Each point is reached from the start by the listed moves, each made once or not at all, plus a little noise. Say if it took an odd or an even number of moves. Then give how often each move was made.
In the rows, zero is written as 128.

Moves:
(1): 135, 96, 108, 99, 126, 117
(2): 135, 137, 120, 92, 132, 133
(3): 165, 106, 148, 115, 145, 143
Start: 110, 122, 125, 119, 94, 169
Points:
123, 97, 98, 53, 97, 163 => even (1, 1, 0)
161, 74, 118, 39, 113, 179 => odd (1, 1, 1)
155, 67, 125, 74, 109, 173 => even (1, 0, 1)
114, 121, 127, 120, 95, 168 => even (0, 0, 0)

Moves:
(1): 157, 121, 143, 140, 98, 115, 128, 137, 130, 121, 115
(2): 128, 148, 142, 140, 131, 132, 149, 132, 146, 94, 140
(3): 130, 138, 137, 177, 123, 124, 105, 109, 109, 116, 136
(4): 147, 146, 117, 142, 136, 122, 153, 125, 131, 154, 148
(5): 145, 151, 133, 133, 153, 137, 135, 138, 119, 137, 93
(6): 123, 126, 128, 138, 126, 169, 148, 127, 131, 129, 117
(7): 149, 130, 143, 110, 131, 132, 139, 119, 100, 126, 142
(8): 114, 107, 154, 135, 141, 121, 142, 154, 139, 129, 133
Start: 136, 153, 127, 146, 154, 140, 143, 110, 146, 131, 143
Points:
162, 150, 159, 157, 176, 171, 207, 121, 134, 157, 172 => even (0, 0, 0, 1, 0, 1, 1, 1)
170, 158, 204, 216, 135, 159, 186, 117, 136, 77, 159 => even (1, 1, 1, 0, 0, 1, 1, 1)
154, 184, 160, 199, 150, 184, 177, 90, 112, 85, 169 => even (0, 1, 1, 0, 0, 1, 1, 0)
137, 165, 167, 222, 185, 180, 156, 127, 130, 129, 109 => even (0, 0, 1, 0, 1, 1, 0, 1)
174, 196, 172, 170, 206, 179, 242, 141, 141, 130, 147 => even (0, 1, 0, 1, 1, 1, 1, 1)
167, 167, 189, 196, 160, 174, 207, 154, 168, 103, 108 => odd (1, 1, 0, 0, 1, 1, 0, 1)

Moves:
(1): 143, 149, 108, 101, 108, 80, 153, 120, 140, 112, 110, 116, 158, 161
(2): 105, 166, 119, 127, 134, 124, 127, 126, 98, 107, 121, 132, 145, 122
(3): 105, 134, 126, 142, 89, 126, 127, 129, 143, 109, 136, 136, 140, 130
(4): 128, 137, 138, 176, 133, 115, 123, 140, 144, 104, 156, 130, 133, 158
(5): 117, 130, 171, 139, 126, 111, 114, 127, 124, 108, 139, 155, 130, 118
(6): 157, 153, 147, 102, 125, 134, 132, 104, 130, 121, 132, 144, 133, 141
(7): 108, 131, 127, 112, 159, 127, 156, 115, 127, 117, 155, 113, 105, 135
(8): 92, 118, 112, 85, 135, 129, 108, 165, 181, 154, 150, 153, 136, 113
(9): 134, 132, 120, 169, 130, 84, 137, 108, 103, 124, 135, 164, 148, 123
(10): 144, 155, 116, 140, 116, 116, 166, 146, 103, 151, 103, 158, 120, 135
(11): 110, 145, 134, 122, 131, 103, 124, 97, 128, 139, 127, 115, 96, 119
(12): 114, 100, 121, 123, 106, 133, 107, 142, 93, 123, 165, 128, 138, 147
Start: 116, 133, 92, 151, 131, 145, 120, 104, 159, 163, 91, 134, 125, 126
Points:
40, 223, 65, 143, 104, 17, 186, 117, 154, 120, 115, 237, 187, 141 => even (1, 1, 1, 0, 1, 0, 1, 1, 1, 1, 0, 0)
53, 146, 107, 131, 102, 49, 80, 129, 201, 132, 172, 162, 150, 174 => even (1, 0, 0, 1, 1, 0, 0, 1, 0, 0, 1, 1)
96, 113, 119, 199, 106, 89, 94, 97, 95, 133, 147, 199, 159, 132 => odd (0, 0, 0, 0, 1, 0, 0, 0, 1, 0, 0, 1)
89, 218, 65, 119, 162, 92, 175, 98, 131, 169, 119, 227, 144, 127 => even (0, 1, 0, 0, 0, 1, 1, 1, 1, 1, 0, 0)
109, 218, 48, 153, 94, 36, 148, 129, 127, 132, 138, 236, 209, 203 => even (1, 1, 0, 1, 0, 1, 0, 1, 1, 1, 0, 1)

Moves:
(1): 149, 151, 128, 135, 112, 127, 124, 138, 118, 110, 140, 130, 129, 133, 127, 137, 133, 126, 130, 128
(2): 123, 140, 144, 115, 119, 128, 120, 123, 125, 130, 135, 135, 133, 111, 130, 131, 116, 127, 140, 131
(3): 125, 128, 154, 124, 120, 120, 117, 140, 108, 122, 106, 130, 144, 125, 134, 140, 140, 128, 119, 128
(4): 141, 108, 128, 133, 115, 132, 114, 129, 106, 122, 106, 124, 111, 106, 119, 115, 128, 136, 122, 136
(5): 109, 123, 114, 127, 141, 142, 111, 148, 111, 123, 137, 137, 131, 130, 107, 124, 138, 136, 133, 135
(6): 130, 141, 128, 133, 111, 127, 123, 125, 123, 129, 124, 116, 117, 130, 131, 123, 124, 140, 117, 131
(7): 134, 121, 142, 122, 119, 120, 138, 131, 106, 137, 136, 155, 155, 131, 128, 133, 151, 115, 127, 136
(8): 136, 133, 139, 131, 138, 130, 102, 137, 128, 136, 132, 135, 134, 131, 121, 126, 139, 107, 139, 137
(9): 128, 138, 128, 138, 143, 124, 136, 123, 121, 128, 113, 119, 114, 123, 124, 107, 120, 136, 111, 135
(10): 133, 129, 122, 126, 131, 125, 137, 136, 129, 143, 130, 128, 118, 119, 118, 133, 141, 124, 127, 117
(11): 116, 129, 118, 149, 129, 136, 148, 139, 156, 145, 135, 141, 118, 111, 121, 127, 121, 116, 125, 116
(12): 137, 131, 122, 137, 137, 135, 141, 120, 136, 139, 136, 152, 140, 138, 135, 129, 121, 129, 133, 103
(13): 131, 143, 119, 138, 122, 111, 137, 117, 146, 121, 144, 122, 162, 127, 138, 125, 106, 129, 126, 123
(14): 138, 124, 134, 134, 132, 126, 122, 135, 133, 126, 127, 140, 123, 137, 115, 133, 125, 134, 127, 126
(15): 130, 119, 135, 137, 132, 126, 115, 125, 121, 122, 140, 124, 126, 129, 141, 124, 121, 137, 113, 136
(16): 130, 131, 109, 124, 132, 122, 132, 142, 143, 140, 129, 131, 123, 124, 136, 126, 113, 123, 132, 120
(17): 133, 140, 124, 125, 138, 120, 121, 134, 132, 131, 126, 136, 125, 125, 125, 141, 145, 133, 138, 136
(18): 126, 126, 134, 119, 130, 128, 114, 122, 132, 109, 140, 144, 143, 130, 134, 112, 135, 130, 109, 128
(19): 136, 133, 125, 123, 147, 157, 130, 145, 141, 139, 128, 128, 140, 128, 122, 123, 127, 132, 136, 125
(20): 128, 134, 118, 122, 119, 131, 116, 110, 126, 123, 136, 130, 137, 144, 131, 139, 112, 115, 111, 138
Start: 138, 146, 119, 99, 130, 132, 143, 131, 136, 138, 134, 145, 123, 138, 138, 121, 135, 131, 122, 151
Points:
167, 188, 131, 127, 106, 105, 134, 128, 137, 118, 194, 229, 221, 152, 174, 149, 142, 109, 73, 142 => even (1, 0, 1, 0, 0, 0, 1, 0, 0, 0, 1, 1, 1, 0, 1, 0, 1, 1, 0, 1)
147, 152, 135, 105, 123, 161, 113, 155, 124, 138, 165, 249, 225, 121, 116, 118, 121, 123, 93, 141 => even (0, 1, 1, 1, 1, 0, 1, 0, 0, 0, 1, 1, 1, 1, 0, 0, 0, 1, 1, 1)
166, 189, 115, 118, 106, 128, 82, 134, 105, 94, 181, 186, 161, 117, 147, 102, 123, 174, 103, 158 => even (1, 1, 0, 1, 1, 1, 0, 0, 0, 0, 0, 1, 1, 0, 1, 0, 1, 1, 0, 0)
174, 165, 171, 85, 96, 128, 69, 136, 90, 134, 153, 182, 207, 113, 149, 111, 139, 115, 73, 183 => even (0, 1, 1, 1, 0, 1, 1, 1, 0, 1, 0, 0, 1, 0, 1, 0, 0, 1, 1, 1)
131, 169, 106, 74, 115, 140, 113, 128, 115, 143, 183, 222, 179, 152, 146, 115, 122, 123, 100, 149 => even (0, 1, 0, 0, 1, 1, 1, 0, 0, 0, 0, 1, 0, 0, 0, 1, 0, 1, 0, 1)
130, 161, 158, 113, 129, 130, 105, 165, 110, 143, 166, 248, 169, 130, 131, 131, 166, 147, 95, 149 => odd (0, 1, 1, 0, 1, 1, 1, 0, 0, 0, 1, 1, 0, 1, 1, 0, 1, 1, 0, 0)
165, 187, 158, 95, 119, 124, 67, 116, 94, 127, 105, 186, 140, 122, 143, 103, 137, 132, 81, 173 => even (0, 1, 1, 1, 0, 1, 0, 1, 1, 0, 0, 1, 0, 0, 0, 0, 1, 1, 0, 1)
142, 160, 121, 133, 135, 154, 144, 162, 111, 144, 130, 207, 191, 111, 122, 73, 140, 150, 73, 138 => odd (0, 0, 1, 1, 1, 1, 1, 0, 1, 0, 1, 1, 1, 0, 0, 0, 0, 1, 1, 0)
192, 142, 149, 116, 135, 91, 86, 156, 118, 138, 149, 231, 200, 133, 157, 118, 153, 123, 100, 153 => odd (0, 0, 1, 1, 0, 0, 1, 1, 0, 0, 0, 1, 1, 1, 1, 1, 1, 1, 0, 0)
135, 175, 114, 117, 164, 160, 128, 198, 128, 200, 164, 189, 125, 99, 108, 89, 139, 115, 116, 163 => odd (0, 1, 0, 0, 1, 1, 1, 1, 1, 1, 1, 0, 0, 0, 1, 1, 0, 0, 1, 0)

Moves:
(1): 132, 127, 142, 120, 151, 137, 138, 121, 125, 131, 121, 129, 108, 139, 110, 134, 117, 122, 121, 134, 114, 132, 115, 116, 129, 162
(2): 140, 148, 127, 124, 160, 132, 131, 123, 104, 143, 149, 133, 126, 99, 132, 117, 109, 115, 131, 116, 106, 100, 140, 109, 135, 125
(3): 111, 113, 129, 114, 130, 106, 137, 129, 123, 141, 130, 130, 104, 119, 127, 111, 116, 126, 122, 154, 124, 154, 130, 132, 141, 102
(4): 145, 128, 112, 122, 115, 132, 107, 110, 123, 142, 142, 124, 119, 119, 122, 125, 130, 129, 145, 115, 121, 143, 123, 145, 113, 139
(5): 125, 118, 105, 135, 139, 127, 145, 137, 127, 123, 134, 122, 127, 133, 148, 148, 135, 130, 127, 118, 124, 120, 123, 117, 116, 121
(6): 107, 144, 139, 137, 149, 137, 130, 118, 116, 137, 120, 112, 146, 98, 144, 128, 144, 110, 107, 137, 127, 122, 127, 115, 116, 134
(7): 136, 125, 148, 115, 109, 130, 155, 102, 118, 127, 142, 125, 133, 149, 130, 126, 123, 121, 127, 123, 125, 140, 143, 132, 146, 124
(8): 120, 136, 119, 133, 139, 133, 114, 95, 128, 130, 118, 116, 122, 133, 114, 134, 115, 112, 132, 143, 127, 130, 129, 128, 119, 127
(9): 131, 127, 131, 143, 116, 159, 148, 123, 142, 124, 129, 139, 142, 122, 152, 142, 133, 137, 122, 119, 147, 136, 105, 128, 151, 131
(10): 119, 132, 119, 140, 99, 142, 145, 153, 119, 138, 136, 105, 127, 120, 132, 117, 127, 115, 137, 120, 106, 125, 137, 143, 147, 139
(11): 132, 98, 123, 139, 136, 120, 145, 128, 125, 146, 156, 127, 150, 120, 136, 130, 131, 122, 118, 128, 128, 134, 100, 134, 124, 102
(12): 134, 108, 132, 130, 107, 120, 111, 115, 157, 125, 142, 141, 132, 135, 142, 141, 129, 128, 138, 125, 122, 109, 136, 112, 117, 120
(13): 120, 118, 122, 114, 122, 141, 137, 135, 115, 129, 129, 121, 140, 109, 120, 124, 135, 120, 125, 140, 133, 117, 137, 132, 127, 141
(14): 136, 136, 130, 145, 140, 127, 138, 133, 164, 138, 143, 143, 122, 135, 104, 128, 143, 110, 132, 135, 129, 147, 149, 127, 114, 128
(15): 127, 126, 139, 154, 132, 132, 114, 117, 124, 128, 136, 146, 115, 124, 128, 116, 131, 139, 156, 161, 110, 113, 127, 132, 135, 125
(16): 128, 127, 113, 112, 149, 119, 125, 143, 123, 110, 146, 118, 114, 121, 100, 123, 125, 117, 137, 123, 124, 105, 110, 120, 145, 117
(17): 137, 156, 140, 132, 112, 106, 134, 121, 92, 140, 131, 111, 144, 126, 118, 133, 146, 141, 152, 143, 149, 121, 117, 117, 129, 134
(18): 128, 105, 121, 121, 137, 120, 109, 138, 130, 139, 110, 142, 134, 136, 125, 123, 130, 146, 137, 143, 126, 139, 130, 121, 129, 145
(19): 127, 124, 129, 122, 133, 168, 129, 128, 115, 138, 123, 116, 138, 146, 111, 104, 127, 134, 134, 110, 123, 102, 134, 125, 104, 116
(20): 120, 139, 123, 133, 127, 129, 140, 131, 128, 119, 125, 140, 141, 143, 126, 133, 121, 131, 156, 128, 105, 130, 126, 129, 118, 139
(21): 111, 113, 147, 125, 141, 117, 105, 126, 111, 128, 145, 133, 151, 124, 116, 146, 123, 152, 128, 108, 125, 141, 146, 121, 126, 131
(22): 174, 128, 139, 141, 133, 128, 128, 137, 103, 134, 117, 107, 122, 103, 139, 104, 116, 145, 126, 124, 135, 131, 127, 107, 120, 114
(23): 117, 135, 108, 116, 137, 125, 122, 127, 151, 141, 132, 122, 147, 144, 123, 116, 106, 146, 119, 132, 129, 131, 119, 130, 146, 125
(24): 130, 126, 124, 129, 123, 103, 129, 120, 160, 144, 128, 122, 127, 145, 139, 107, 111, 117, 133, 118, 124, 133, 139, 119, 116, 152
Start: 122, 135, 149, 122, 127, 141, 141, 131, 108, 130, 141, 160, 121, 142, 141, 127, 145, 145, 146, 111, 107, 108, 126, 117, 138, 159
Points:
159, 143, 137, 89, 169, 127, 120, 124, 52, 192, 232, 133, 157, 101, 57, 66, 109, 177, 229, 102, 68, 72, 158, 57, 108, 126 => odd (0, 1, 1, 1, 0, 0, 0, 0, 0, 0, 0, 1, 1, 1, 0, 1, 1, 0, 1, 1, 1, 1, 1, 0)
183, 94, 121, 131, 155, 173, 172, 74, 32, 225, 229, 112, 121, 123, 127, 64, 89, 165, 226, 138, 42, 67, 68, 61, 179, 124 => even (1, 1, 1, 1, 1, 0, 1, 1, 1, 1, 1, 1, 0, 0, 1, 1, 1, 1, 1, 0, 0, 1, 1, 0)
129, 104, 139, 115, 147, 122, 78, 80, 113, 199, 183, 154, 114, 141, 123, 118, 86, 127, 196, 82, 27, 109, 170, 78, 118, 249 => odd (1, 1, 0, 1, 0, 0, 0, 1, 0, 1, 0, 1, 0, 0, 0, 0, 0, 1, 0, 0, 1, 0, 0, 1)
158, 106, 136, 121, 146, 81, 171, 88, 163, 198, 226, 135, 142, 137, 138, 63, 102, 110, 172, 120, 65, 149, 117, 82, 118, 120 => even (0, 0, 1, 1, 0, 1, 1, 0, 0, 0, 1, 1, 0, 1, 0, 1, 0, 0, 0, 1, 0, 1, 1, 1)

Moves:
(1): 128, 139, 112, 109, 133, 133, 128, 127, 112, 130, 124, 118, 130, 134, 128, 126, 131, 125, 152, 128, 130, 104, 144, 136, 148
(2): 135, 158, 144, 122, 142, 114, 165, 141, 128, 148, 138, 135, 138, 130, 128, 135, 145, 117, 116, 138, 139, 106, 134, 126, 140
(3): 160, 151, 120, 130, 138, 92, 130, 118, 129, 128, 98, 110, 118, 139, 146, 145, 135, 129, 148, 127, 101, 133, 110, 155, 144
(4): 124, 126, 129, 116, 107, 143, 140, 104, 128, 135, 122, 125, 132, 120, 132, 120, 102, 100, 110, 117, 134, 121, 132, 114, 170
(5): 133, 113, 113, 115, 121, 127, 124, 127, 129, 122, 138, 115, 137, 125, 118, 128, 143, 142, 125, 124, 112, 125, 118, 116, 129
(6): 100, 121, 116, 138, 99, 116, 134, 137, 130, 133, 136, 138, 124, 120, 127, 115, 123, 102, 149, 146, 95, 114, 150, 144, 127
(7): 129, 118, 150, 126, 133, 142, 152, 129, 116, 123, 137, 114, 122, 128, 126, 115, 129, 126, 146, 133, 128, 130, 120, 131, 128
(8): 131, 116, 126, 148, 134, 140, 123, 135, 113, 114, 133, 128, 125, 103, 154, 142, 133, 121, 121, 117, 125, 127, 123, 139, 122
(9): 116, 148, 120, 120, 133, 142, 103, 136, 129, 130, 117, 131, 135, 131, 124, 137, 137, 126, 114, 124, 118, 116, 118, 133, 127
(10): 133, 148, 119, 124, 118, 133, 139, 134, 125, 131, 128, 123, 121, 141, 128, 108, 134, 119, 123, 96, 131, 122, 123, 116, 115
(11): 128, 115, 116, 124, 136, 139, 135, 117, 117, 109, 124, 142, 125, 141, 122, 114, 116, 133, 120, 130, 127, 113, 132, 132, 117
(12): 117, 118, 149, 125, 123, 113, 125, 122, 132, 136, 99, 133, 123, 140, 149, 132, 136, 123, 136, 123, 142, 128, 136, 116, 133
(13): 132, 118, 137, 132, 102, 129, 133, 122, 121, 120, 116, 139, 105, 131, 122, 158, 137, 123, 115, 150, 141, 113, 133, 124, 125
(14): 135, 119, 134, 115, 115, 125, 128, 134, 123, 144, 125, 120, 136, 140, 116, 143, 123, 144, 133, 113, 129, 113, 112, 116, 116
(15): 124, 135, 134, 112, 113, 126, 130, 144, 135, 120, 127, 131, 137, 134, 132, 132, 141, 124, 139, 131, 139, 142, 118, 140, 130
(16): 135, 127, 138, 131, 125, 133, 134, 128, 159, 128, 138, 132, 116, 108, 132, 124, 153, 143, 150, 124, 130, 114, 105, 136, 127
(17): 117, 142, 125, 124, 116, 110, 120, 121, 122, 107, 141, 133, 124, 123, 132, 119, 123, 152, 133, 133, 133, 122, 123, 138, 117
(18): 146, 136, 136, 158, 110, 128, 122, 105, 103, 113, 148, 146, 140, 138, 106, 112, 135, 150, 125, 108, 130, 112, 119, 133, 135
(19): 127, 128, 116, 130, 134, 120, 110, 119, 115, 137, 163, 125, 139, 140, 135, 119, 111, 106, 128, 136, 127, 136, 123, 127, 142
(20): 87, 112, 111, 133, 114, 132, 138, 119, 107, 149, 125, 114, 108, 124, 113, 142, 131, 142, 111, 140, 145, 134, 125, 146, 145
(21): 127, 112, 152, 139, 133, 123, 110, 125, 146, 136, 122, 107, 119, 124, 145, 100, 129, 140, 109, 145, 136, 109, 140, 145, 124
(22): 125, 129, 131, 130, 131, 116, 137, 102, 92, 156, 121, 149, 135, 112, 125, 117, 123, 113, 115, 154, 103, 141, 86, 136, 141
(23): 131, 131, 128, 125, 120, 140, 137, 111, 124, 133, 136, 141, 132, 129, 149, 132, 130, 145, 128, 119, 127, 129, 128, 127, 116
(24): 143, 117, 125, 126, 130, 127, 115, 143, 129, 145, 128, 164, 114, 114, 127, 134, 110, 138, 121, 103, 116, 144, 136, 131, 149
Start: 118, 129, 129, 125, 128, 133, 130, 121, 143, 133, 113, 114, 139, 111, 120, 129, 128, 121, 119, 113, 124, 127, 104, 108, 117
Points:
99, 108, 94, 111, 31, 93, 141, 72, 75, 178, 108, 135, 72, 84, 159, 111, 105, 100, 122, 126, 89, 52, 43, 206, 198 => odd (1, 0, 1, 1, 0, 1, 0, 1, 0, 1, 1, 0, 1, 1, 1, 1, 1, 0, 1, 1, 1, 1, 0, 1)
177, 175, 128, 114, 91, 101, 113, 84, 104, 154, 130, 83, 159, 179, 153, 95, 145, 151, 154, 63, 120, 75, 68, 151, 134 => odd (1, 0, 1, 0, 0, 0, 0, 0, 0, 1, 0, 0, 0, 1, 1, 0, 0, 1, 1, 0, 1, 0, 1, 0)
159, 187, 124, 119, 98, 105, 155, 44, 18, 133, 142, 115, 157, 103, 134, 138, 147, 88, 103, 136, 79, 47, 22, 151, 219 => odd (1, 1, 1, 1, 1, 0, 1, 1, 1, 0, 0, 0, 1, 0, 0, 0, 1, 1, 1, 0, 0, 1, 0, 0)
188, 157, 144, 117, 41, 100, 154, 74, 77, 173, 73, 170, 124, 129, 102, 145, 116, 109, 98, 57, 95, 117, 20, 121, 188 => odd (0, 0, 1, 1, 0, 0, 0, 0, 0, 1, 0, 0, 1, 1, 1, 0, 0, 1, 0, 0, 0, 1, 0, 1)
105, 115, 140, 92, 96, 90, 147, 152, 130, 181, 128, 178, 151, 147, 131, 130, 108, 84, 138, 108, 113, 99, 123, 115, 148 => even (0, 1, 0, 0, 0, 1, 0, 0, 0, 0, 1, 1, 0, 1, 1, 0, 0, 0, 1, 0, 0, 0, 0, 1)
114, 132, 132, 95, 65, 128, 184, 105, 154, 163, 148, 191, 129, 86, 132, 113, 102, 143, 127, 85, 103, 52, 103, 120, 144 => odd (0, 1, 0, 1, 0, 1, 0, 0, 0, 0, 1, 0, 0, 1, 0, 1, 1, 0, 0, 0, 0, 0, 1, 1)
68, 149, 127, 68, 29, 160, 160, 78, 117, 114, 129, 148, 111, 141, 165, 89, 139, 78, 170, 108, 133, 39, 97, 133, 148 => even (1, 0, 0, 1, 0, 1, 1, 0, 1, 1, 1, 1, 1, 0, 1, 1, 1, 0, 1, 0, 0, 0, 1, 0)
193, 121, 178, 124, 102, 105, 175, 98, 95, 161, 97, 123, 144, 107, 143, 154, 139, 132, 121, 36, 99, 86, 63, 104, 200 => even (0, 1, 1, 1, 1, 0, 1, 1, 0, 0, 0, 1, 0, 1, 0, 0, 0, 1, 0, 0, 0, 0, 0, 1)
74, 163, 149, 140, 101, 88, 164, 91, 100, 182, 151, 109, 119, 62, 197, 111, 179, 117, 134, 188, 77, 88, 14, 240, 153 => even (0, 1, 1, 0, 0, 1, 1, 1, 1, 0, 0, 0, 0, 0, 1, 1, 1, 0, 1, 1, 1, 1, 1, 0)
169, 149, 118, 134, 58, 147, 111, 61, 123, 105, 139, 128, 146, 102, 163, 171, 177, 123, 116, 79, 100, 84, 22, 145, 176 => odd (0, 0, 1, 1, 1, 0, 0, 1, 1, 0, 0, 0, 1, 0, 1, 1, 0, 1, 1, 0, 0, 0, 1, 0)
169, 144, 104, 134, 101, 101, 175, 109, 109, 124, 133, 118, 151, 109, 116, 134, 182, 146, 177, 88, 62, 7, 68, 159, 140 => even (1, 1, 1, 0, 1, 1, 0, 1, 0, 0, 1, 0, 0, 1, 0, 1, 0, 1, 0, 0, 0, 0, 0, 0)
176, 93, 167, 153, 56, 126, 155, 86, 104, 137, 83, 150, 70, 121, 178, 111, 163, 162, 176, 55, 91, 12, 94, 168, 123 => odd (1, 0, 1, 0, 0, 1, 1, 1, 0, 1, 1, 1, 1, 1, 0, 1, 0, 1, 0, 0, 1, 0, 1, 1)
